Every row gives one point. Each copy is the shape, with its points in the same order, turned, moved and blurred by noise. Say if it was mirrored as well.

Shape (9 x 3):
[[126,-358,26],
[-105,181,68],
[-162,262,136],
[55,44,119],
[204,177,-105],
[-184,251,86],
[-10,23,278],
[383,-85,107],
[-155,-97,1]]
Copy 1 (9 x 3):
[[211,-146,-364],
[20,242,30],
[27,346,81],
[191,98,-57],
[123,-82,188],
[-41,354,83],
[268,225,-138],
[408,-160,-64],
[-25,93,-234]]
Copy 1 is: mirrored
Copy 2 (9 x 3):
[[99,256,-169],
[-26,-159,245],
[-68,-160,325],
[101,32,161],
[295,-192,103],
[-89,-212,286],
[12,118,284],
[389,183,91],
[-114,4,1]]
Copy 2 is: mirrored
Copy 3 (9 x 3):
[[-75,-311,-285],
[-107,145,151],
[-159,202,170],
[-133,19,-79],
[145,112,-118],
[-174,137,174],
[-284,82,-96],
[6,29,-438],
[-127,-181,50]]
Copy 3 is: mirrored
Copy 4 (9 x 3):
[[23,-314,-181],
[167,208,20],
[254,259,111],
[90,-2,39],
[-191,138,-24],
[219,287,34],
[201,-53,154],
[-184,-205,91],
[241,18,-174]]
Copy 4 is: mirrored

Shape (8 x 4):
[[-31,-28,29,430],
[61,-212,42,-37],
[-181,-98,-115,-49],
[201,-186,-71,29],
[-33,-98,-191,-138],
[113,26,-31,-167],
[163,-87,-104,578],
[-77,-66,-149,-195]]
Copy 1 (8 x 4):
[[-195,140,-118,104],
[167,-196,-91,15],
[56,-104,-114,-253],
[215,-99,-215,105],
[233,-107,-179,-232],
[355,-29,-49,-95],
[-190,220,-344,272],
[248,-133,-115,-283]]
Copy 1 is: only turned
Copy 2 (8 x 4):
[[-326,382,123,109],
[-142,-115,10,122],
[11,67,-169,113],
[-253,-70,-6,-52],
[-20,-46,-195,-31],
[27,-110,49,-84],
[-535,413,54,-47],
[84,-53,-153,-8]]
Copy 2 is: mirrored
Copy 3 (8 x 4):
[[181,1,292,317],
[84,-257,98,-91],
[-86,-13,79,-106],
[281,-167,122,-97],
[19,-21,23,-214],
[138,-98,-145,-97],
[410,16,417,298],
[0,-26,-32,-229]]
Copy 3 is: mirrored
Copy 4 (8 x 4):
[[94,-28,-288,423],
[158,52,131,169],
[84,-82,-67,-30],
[172,218,63,163],
[80,87,-13,-88],
[-80,150,97,29],
[247,184,-370,539],
[37,34,2,-122]]
Copy 4 is: only turned

Shape (10 x 6):
[[162,-245,119,-263,-185,95],
[263,-295,39,222,-117,183],
[-23,-149,315,35,-277,91],
[46,84,63,-170,-124,-112],
[237,223,4,-78,62,-146],
[27,133,-210,13,215,-156],
[-146,196,153,-144,39,65],
[253,-231,-190,136,114,154],
[250,103,-227,135,-98,115],
[-13,73,87,243,-278,-327]]
Copy 1 (10 x 6):
[[-87,237,-112,-111,328,-181],
[-190,-46,165,210,398,-119],
[-248,302,92,73,223,107],
[68,202,-84,-41,14,27],
[300,11,60,25,-58,-5],
[181,-271,-43,-15,-126,96],
[61,126,-18,-186,49,307],
[0,-307,68,69,342,-131],
[219,-147,-14,293,226,46],
[-127,150,-16,360,-204,71]]
Copy 1 is: mirrored
Copy 2 (10 x 6):
[[343,-110,-76,-235,-226,-45],
[169,-347,199,-3,-35,106],
[235,-70,240,-39,-264,-229],
[165,48,-187,95,-287,-137],
[204,34,-295,316,-200,42],
[-74,87,-310,248,5,69],
[131,334,-30,96,-222,-53],
[52,-250,-40,4,82,265],
[-14,-198,-85,200,-247,252],
[-57,-185,-17,341,-253,-362]]
Copy 2 is: only turned
Copy 3 (10 x 6):
[[205,-246,197,-240,-118,3],
[84,-65,153,-207,-42,-486],
[-133,-295,289,-30,-56,-115],
[81,-29,54,-16,-185,120],
[247,204,46,119,-181,15],
[183,207,-226,86,48,39],
[28,88,211,117,90,198],
[233,54,-21,-224,119,-341],
[20,293,-6,-218,-160,-227],
[-229,-61,-168,143,-318,-109]]
Copy 3 is: mirrored
Copy 4 (10 x 6):
[[134,-219,-98,-256,-231,-125],
[351,-217,-115,-108,232,-86],
[256,-18,172,-133,-97,-159],
[-115,76,-59,-197,-131,-187],
[-220,108,-224,-299,104,-132],
[-350,13,-241,-12,186,-66],
[-207,122,94,-121,-109,88],
[85,-278,-283,-63,276,-10],
[84,89,-400,-42,165,-26],
[-37,242,26,-7,155,-471]]
Copy 4 is: only turned

Shape (13 x 8):
[[-198,-116,-82,-101,-77,-279,-324,-84],
[165,59,262,0,-68,-177,65,-204],
[183,272,91,-5,218,1,176,66],
[-66,36,20,120,-155,158,-324,81],
[196,253,-116,-145,6,311,171,-44],
[-142,-124,320,18,74,-173,42,-245],
[-179,-131,-134,114,-142,163,-159,262],
[-96,317,251,-110,116,44,223,-283],
[-42,110,214,55,-46,-140,49,-284],
[168,240,58,43,224,317,-71,10],
[168,127,11,2,218,227,200,-275],
[-102,75,-290,310,-87,92,-236,152],
[-293,-162,-126,129,-141,-45,-227,-41]]
Copy 1 (13 x 8):
[[97,-84,-373,34,-139,-127,-168,-278],
[198,86,143,-28,-41,-210,144,-79],
[158,192,273,-185,109,63,-174,85],
[136,-89,-19,-89,-388,207,-127,-232],
[33,146,110,-381,69,330,70,41],
[22,-36,136,190,53,-219,36,-285],
[44,-183,-121,91,-283,372,-185,-75],
[-107,287,289,-151,145,-59,54,-242],
[103,171,109,50,-19,-142,98,-262],
[193,13,313,-330,2,252,-172,-149],
[174,85,252,-222,274,196,110,-163],
[279,57,-152,63,-292,428,-241,-197],
[75,-96,-245,187,-214,185,-113,-315]]
Copy 1 is: only turned
Copy 2 (13 x 8):
[[-96,-13,9,380,-79,-296,-112,48],
[79,19,214,-3,-170,51,192,169],
[175,257,-88,-227,10,83,147,123],
[-179,135,13,220,170,124,-271,172],
[172,289,-103,-200,-137,283,-204,-45],
[-73,-96,310,-50,23,-197,183,-1],
[-376,58,-212,121,141,89,-255,31],
[114,336,321,-238,-79,-48,98,-86],
[6,107,292,53,-80,-18,167,10],
[210,240,-14,-157,208,193,-174,93],
[297,109,78,-234,24,196,-15,-171],
[-176,201,-237,317,230,175,-124,-42],
[-281,4,-25,321,104,-86,-140,-94]]
Copy 2 is: only turned
Copy 3 (13 x 8):
[[-275,152,-166,-259,-138,-218,142,-98],
[167,54,234,-60,-48,-293,-46,-25],
[307,100,54,188,101,45,-42,33],
[-297,-41,24,-155,73,98,-154,-153],
[299,87,124,29,-116,386,-99,-73],
[-27,84,295,-67,43,-315,286,-26],
[-322,-222,-110,-18,-12,213,60,-116],
[150,351,377,156,-9,-6,77,1],
[34,166,293,-3,-63,-248,37,-124],
[188,74,85,-7,277,274,-118,-74],
[382,125,268,-27,67,181,98,-216],
[-275,-102,-211,44,48,165,-76,-408],
[-381,-20,-41,-147,-53,-31,165,-270]]
Copy 3 is: only turned
Copy 4 (13 x 8):
[[-253,-29,86,-157,-56,17,-28,-465],
[265,180,175,70,124,-6,68,-148],
[261,270,-106,117,11,116,-62,170],
[-188,121,157,235,-185,-1,-311,-239],
[179,0,-142,472,-87,183,-25,138],
[114,82,346,-175,132,166,95,-81],
[-324,-47,40,73,-90,-125,-240,-38],
[225,206,94,136,262,415,32,-11],
[110,251,220,9,156,121,90,-184],
[157,302,26,311,-213,269,-215,121],
[211,178,100,284,-154,250,193,183],
[-402,217,-41,266,-152,-182,-145,-79],
[-428,-16,164,-21,-18,-27,-20,-223]]
Copy 4 is: mirrored

Shape (14 x 9):
[[-70,456,-62,33,-331,132,46,81,21],
[114,-97,316,-36,57,124,64,40,368],
[84,317,-100,-116,247,-197,108,160,-42],
[131,-120,-95,-107,-263,41,-138,101,9],
[-82,-3,290,75,-312,-591,424,52,-25],
[-88,-127,143,-115,-185,150,-132,64,-71],
[63,-66,-2,59,-263,190,-153,0,-100],
[168,35,119,53,-39,215,248,-336,139],
[-114,-96,-89,-7,-69,197,-94,-286,5],
[102,119,-5,34,-159,73,-102,-12,174],
[-79,156,-59,-262,39,103,-114,-553,-77],
[1,-3,-89,-390,-41,208,-142,108,-103],
[175,-49,416,10,-73,-13,16,-11,78],
[109,24,130,24,301,35,-80,154,34]]
Copy 1 (14 x 9):
[[-29,303,-125,-175,-243,44,275,-238,-199],
[-15,262,70,163,235,-30,226,248,149],
[127,65,-307,-138,-86,124,-159,192,-146],
[-38,-22,-4,4,-108,-119,109,-185,254],
[142,480,262,-11,-159,-433,-384,71,-192],
[-92,6,222,1,68,21,96,-188,105],
[-81,9,42,152,-55,-28,172,-322,86],
[-42,359,-223,224,342,-127,150,-135,-50],
[-325,-4,-79,88,209,-85,110,-250,-39],
[-128,190,-123,75,-81,-22,201,-50,81],
[-448,185,-293,-61,314,117,-131,-300,-24],
[-36,-123,-50,-252,115,151,73,-193,204],
[35,327,155,249,102,42,1,46,130],
[48,-44,-75,171,78,195,18,220,-1]]
Copy 1 is: only turned
Copy 2 (14 x 9):
[[-117,5,-96,-313,-15,74,-240,460,26],
[102,-255,179,115,-8,-319,-80,20,149],
[116,354,-215,-100,292,-157,-84,66,177],
[-116,-148,-130,-28,-28,-112,-2,79,-275],
[140,183,161,-701,-199,-327,-152,-198,-18],
[15,-270,86,-66,135,52,-44,51,-268],
[-169,-115,51,4,-5,50,-57,168,-242],
[-248,-87,241,65,-63,-115,-396,-21,185],
[-140,-177,68,39,41,256,-147,-103,-34],
[-59,-101,-81,19,-76,-22,-83,180,-13],
[-4,-96,-62,89,178,367,-551,-163,14],
[4,-189,-176,50,385,5,-126,113,-272],
[138,-45,301,14,-98,-238,-179,49,-94],
[148,86,78,177,176,-122,50,42,64]]
Copy 2 is: mirrored
Copy 3 (14 x 9):
[[211,91,-258,-59,-355,-108,100,6,-408],
[303,138,300,91,20,-61,232,-261,-30],
[8,307,65,-51,-127,-53,-13,381,-130],
[257,-190,-109,-222,-53,44,208,-8,7],
[-325,77,294,-476,58,-74,158,-108,-532],
[90,-161,22,-65,-246,120,153,-174,16],
[170,-199,-244,-74,-145,137,77,-151,-57],
[114,350,-135,-4,6,-56,55,-395,-1],
[7,-86,-188,20,-181,-139,-59,-225,154],
[303,-21,-78,-33,-71,-127,75,-71,-132],
[36,185,-173,-120,-311,-223,-363,-156,255],
[186,-28,-61,-101,-394,64,155,94,236],
[259,94,237,-89,3,144,13,-275,-151],
[130,71,183,190,-26,111,36,107,3]]
Copy 3 is: only turned
Copy 4 (14 x 9):
[[-122,115,368,-180,-9,-82,163,-348,289],
[73,404,-211,109,117,188,301,-268,-32],
[-30,-119,29,-123,335,-245,106,-99,-84],
[0,126,-127,-241,-115,186,-69,-178,168],
[-267,301,-172,-88,-12,-312,432,395,310],
[-133,246,-46,-135,-249,168,47,-185,-57],
[27,170,79,-112,-245,209,-55,-152,116],
[235,81,-5,284,-132,53,354,-229,153],
[170,152,-36,47,-349,-47,-1,-310,-13],
[144,232,43,-134,-2,67,82,-261,158],
[331,-111,13,-91,-405,-194,251,-349,-151],
[-133,-82,-109,-244,-133,140,-10,-391,-138],
[58,317,-68,-8,10,212,348,18,-34],
[76,166,-32,31,238,68,19,-112,-253]]
Copy 4 is: mirrored

Shape (15 x 11):
[[208,79,104,-11,-14,-412,-83,-209,50,-134,136],
[197,21,92,-117,-6,48,-230,118,-118,-117,-109],
[-58,92,46,-124,-41,-12,33,240,167,-81,-104],
[-161,29,80,271,-160,10,-23,-243,-128,-119,152],
[-61,-282,-2,-127,282,-142,90,96,-137,13,14],
[89,-373,109,285,180,-43,37,-156,102,-115,-52],
[-24,-119,134,-5,-126,89,-129,-112,32,-127,267],
[-133,70,64,-116,-170,107,452,816,-113,496,-33],
[-146,-62,98,428,428,75,66,-36,-122,91,16],
[-143,117,41,-138,-189,112,-45,220,445,-175,-64],
[85,101,66,295,-142,109,144,160,-126,-187,69],
[39,-35,114,289,-104,-49,-257,-260,173,-45,-30],
[-122,47,26,240,-230,78,126,-229,-141,-57,-95],
[369,76,-297,16,195,96,-171,-136,150,-79,2],
[-110,29,-305,388,-186,-44,-211,75,-130,-107,99]]
Copy 1 (15 x 11):
[[144,-120,141,154,-42,-17,-69,-529,-139,-111,38],
[30,92,-130,46,-103,-249,-110,-139,-209,20,39],
[-99,-3,178,-79,-113,-48,-120,8,-146,118,-171],
[-70,56,-10,256,105,246,-100,-134,-52,-296,66],
[254,-162,99,51,-70,-190,-15,74,188,27,83],
[349,119,83,-139,-75,85,163,-187,30,-310,142],
[-34,-122,-115,43,-69,196,-117,-65,-174,-197,202],
[-118,-94,-240,-306,-166,61,-351,250,389,469,-591],
[250,230,52,-70,367,64,-151,69,236,-182,71],
[-323,-42,167,-194,-107,39,-54,57,-363,105,-135],
[-124,383,7,8,-108,192,-257,-116,98,-76,20],
[-1,138,-41,-15,159,78,147,-291,-271,-274,43],
[49,189,-47,274,57,231,-21,-31,-103,-223,-145],
[163,212,51,45,53,84,157,-193,-256,279,310],
[-347,211,-70,204,138,111,149,-181,128,-37,131]]
Copy 1 is: only turned
Copy 2 (15 x 11):
[[40,-4,-145,129,392,214,147,66,-8,-299,-51],
[-55,-176,155,-84,100,-85,-68,16,5,-177,-223],
[175,57,243,125,41,-193,25,136,100,49,-76],
[96,200,-79,-98,-116,309,33,-84,92,-155,132],
[-398,95,31,-67,41,-68,179,296,101,26,-40],
[-225,124,-89,-50,104,185,258,-113,207,107,-209],
[-51,91,-2,-87,140,45,23,-219,73,-83,174],
[308,294,208,-216,-200,-496,-103,586,-207,425,-24],
[-218,259,-223,-27,-151,224,-150,143,318,147,-220],
[235,37,363,315,83,-189,64,-133,212,138,48],
[354,139,-10,-302,-51,26,43,23,267,-43,-118],
[18,4,-46,133,112,354,-22,-307,52,23,-144],
[199,67,-38,-36,-313,231,95,-119,31,-52,4],
[-4,-477,-52,99,172,100,-19,-11,280,3,-112],
[173,-9,184,-210,-13,494,-108,64,141,55,78]]
Copy 2 is: only turned
Copy 3 (15 x 11):
[[-189,322,55,-139,114,-374,85,221,-109,93,107],
[-51,24,137,-288,8,-206,-140,-135,12,102,-252],
[-20,2,-30,-178,33,125,23,35,-42,324,-154],
[6,75,-225,-151,80,-65,-135,-52,-136,-138,352],
[-180,-191,266,36,-153,-28,-62,170,0,41,2],
[-75,-309,-89,-22,-35,-347,211,51,10,-79,170],
[-247,24,-69,-147,136,-162,-142,-175,-96,153,215],
[92,-420,369,-249,431,739,-58,187,-182,231,-291],
[47,-371,-181,-7,-16,-159,-234,312,1,-234,50],
[-58,24,-242,-198,50,149,69,-111,-12,583,-95],
[-92,-125,-177,-442,152,116,11,16,-149,-134,-33],
[126,51,-244,-64,134,-369,8,-104,-133,78,148],
[179,89,-166,-163,46,73,10,-106,-16,-177,198],
[-262,102,-224,132,88,-285,37,-79,55,-51,-409],
[-28,-10,-287,-101,-27,-17,-81,-86,-525,-132,-34]]
Copy 3 is: only turned

Shape (17 x 12):
[[126,168,-100,299,243,-96,151,-289,-202,-110,-203,167],
[112,-188,-236,106,-200,-134,-249,44,101,-134,68,-41],
[133,38,76,-125,-174,254,-295,67,-25,-57,-204,-195],
[-239,215,222,214,63,52,-52,119,155,282,128,218],
[-241,201,-239,-202,-90,118,228,-146,154,151,-276,-230],
[112,85,165,-168,176,-25,-13,120,-112,-225,-129,62],
[-106,74,165,78,-322,-170,-175,-57,-323,-247,0,-58],
[104,-234,106,269,-185,166,73,126,-255,103,-40,200],
[144,249,69,-14,136,78,-63,-267,-159,-250,13,-105],
[106,-7,-183,153,154,47,211,226,146,165,-79,133],
[-32,-268,139,86,-43,-220,-152,164,-306,-142,-112,-257],
[-218,169,-116,269,170,134,-244,-231,-372,-124,33,271],
[6,-181,-241,-141,-26,270,185,-258,-333,-45,-118,-20],
[-202,204,182,-74,-170,-217,-223,206,-109,219,171,-285],
[63,48,-3,4,-63,-235,-9,-239,62,287,73,64],
[-268,51,244,330,100,-15,29,27,101,125,167,162],
[163,252,-253,114,203,89,121,-58,-55,-165,-99,-65]]
Copy 1 (17 x 12):
[[75,164,220,52,294,-224,-378,-253,146,-102,72,-86],
[-260,-248,-68,92,-96,-37,-106,23,-104,212,-11,-125],
[223,-240,151,-166,-156,-40,-48,272,137,149,-7,-90],
[254,185,-125,41,253,-40,126,207,-326,-157,232,96],
[392,120,-135,130,-284,-56,145,-116,277,-130,-268,26],
[42,13,285,-84,-5,-359,-59,145,119,81,196,150],
[9,151,270,-230,38,-5,-53,-38,-159,397,-118,10],
[47,-130,177,101,285,199,33,-85,-5,184,290,116],
[72,143,179,-302,21,-282,-165,-35,213,-15,58,-235],
[86,-94,-46,380,-33,-85,-47,-51,35,-202,328,85],
[-24,66,269,182,50,-135,46,167,-7,553,36,-105],
[172,-41,151,-200,533,-298,-37,-225,-130,23,-106,-143],
[166,-134,104,-27,100,-119,93,-379,463,157,2,-12],
[310,218,-66,-76,-193,-113,150,232,-321,376,120,-73],
[83,223,-316,13,83,-29,-147,-7,42,121,99,-5],
[19,228,-28,64,329,6,156,135,-274,-141,213,-53],
[110,-13,171,40,-99,-268,-182,-181,141,-176,130,-191]]
Copy 1 is: only turned
Copy 2 (17 x 12):
[[400,-13,-313,-51,82,-31,142,126,-98,-197,517,312],
[-135,64,-265,182,28,-32,-14,-191,309,101,62,77],
[136,145,-10,-112,-252,12,-21,-133,139,0,-142,-117],
[1,-306,-1,338,-126,168,-107,159,-224,-299,-5,-18],
[207,380,56,135,-193,290,-36,150,-189,252,164,195],
[172,175,-87,-60,86,-239,180,123,-94,-167,-67,40],
[-97,-53,47,-262,-37,-282,-218,-147,38,-43,246,109],
[227,-373,-44,-54,49,-83,-74,251,248,51,137,-18],
[72,187,-227,-272,-46,9,92,-76,-270,-122,233,24],
[257,-15,-303,368,96,129,38,289,48,35,37,104],
[173,-102,110,-28,143,-390,-74,-189,88,144,36,44],
[88,-389,-186,-248,-49,114,134,-14,-182,-214,148,445],
[229,80,-61,-348,77,195,243,186,30,339,251,201],
[-70,55,264,138,122,-6,-409,-233,-142,-70,-51,-23],
[-1,71,-6,165,182,213,-59,21,45,-181,318,-12],
[-27,-400,10,324,-28,-9,-3,115,-225,-209,149,34],
[305,125,-495,19,-1,89,29,68,-160,38,150,195]]
Copy 2 is: only turned
Copy 3 (17 x 12):
[[-6,-312,-161,149,99,-193,-258,-384,255,-90,-31,-70],
[-132,71,138,189,-95,271,-334,79,-32,197,48,-28],
[-39,252,-67,306,205,351,-20,94,51,-129,-196,-276],
[-129,-119,341,-99,2,118,352,-81,378,-48,-94,-13],
[132,225,-331,-111,-149,212,223,-248,80,-22,24,-89],
[75,-10,18,140,361,-90,22,-1,2,-307,98,-150],
[-145,52,180,-143,115,268,-410,-45,192,-258,-76,-371],
[-72,-79,221,175,-46,-84,-156,27,108,-146,-531,-140],
[-243,-130,-207,132,269,73,-69,-138,56,-294,121,-243],
[98,-47,89,251,-150,-228,206,-112,61,142,-83,18],
[103,-52,9,-51,171,81,-366,364,82,-71,-112,-337],
[-444,-50,-76,-37,186,-110,-240,-215,546,-152,-101,-80],
[-143,112,-396,-3,20,-108,-191,-123,-79,-162,-346,-57],
[-138,40,201,-275,189,310,178,126,128,58,-17,-454],
[-63,-212,115,-185,96,245,24,-265,-3,118,-88,1],
[-118,-271,267,-98,-72,3,168,47,391,-134,-114,-15],
[-100,-55,-207,278,12,-89,23,-276,69,-65,168,-233]]
Copy 3 is: only turned
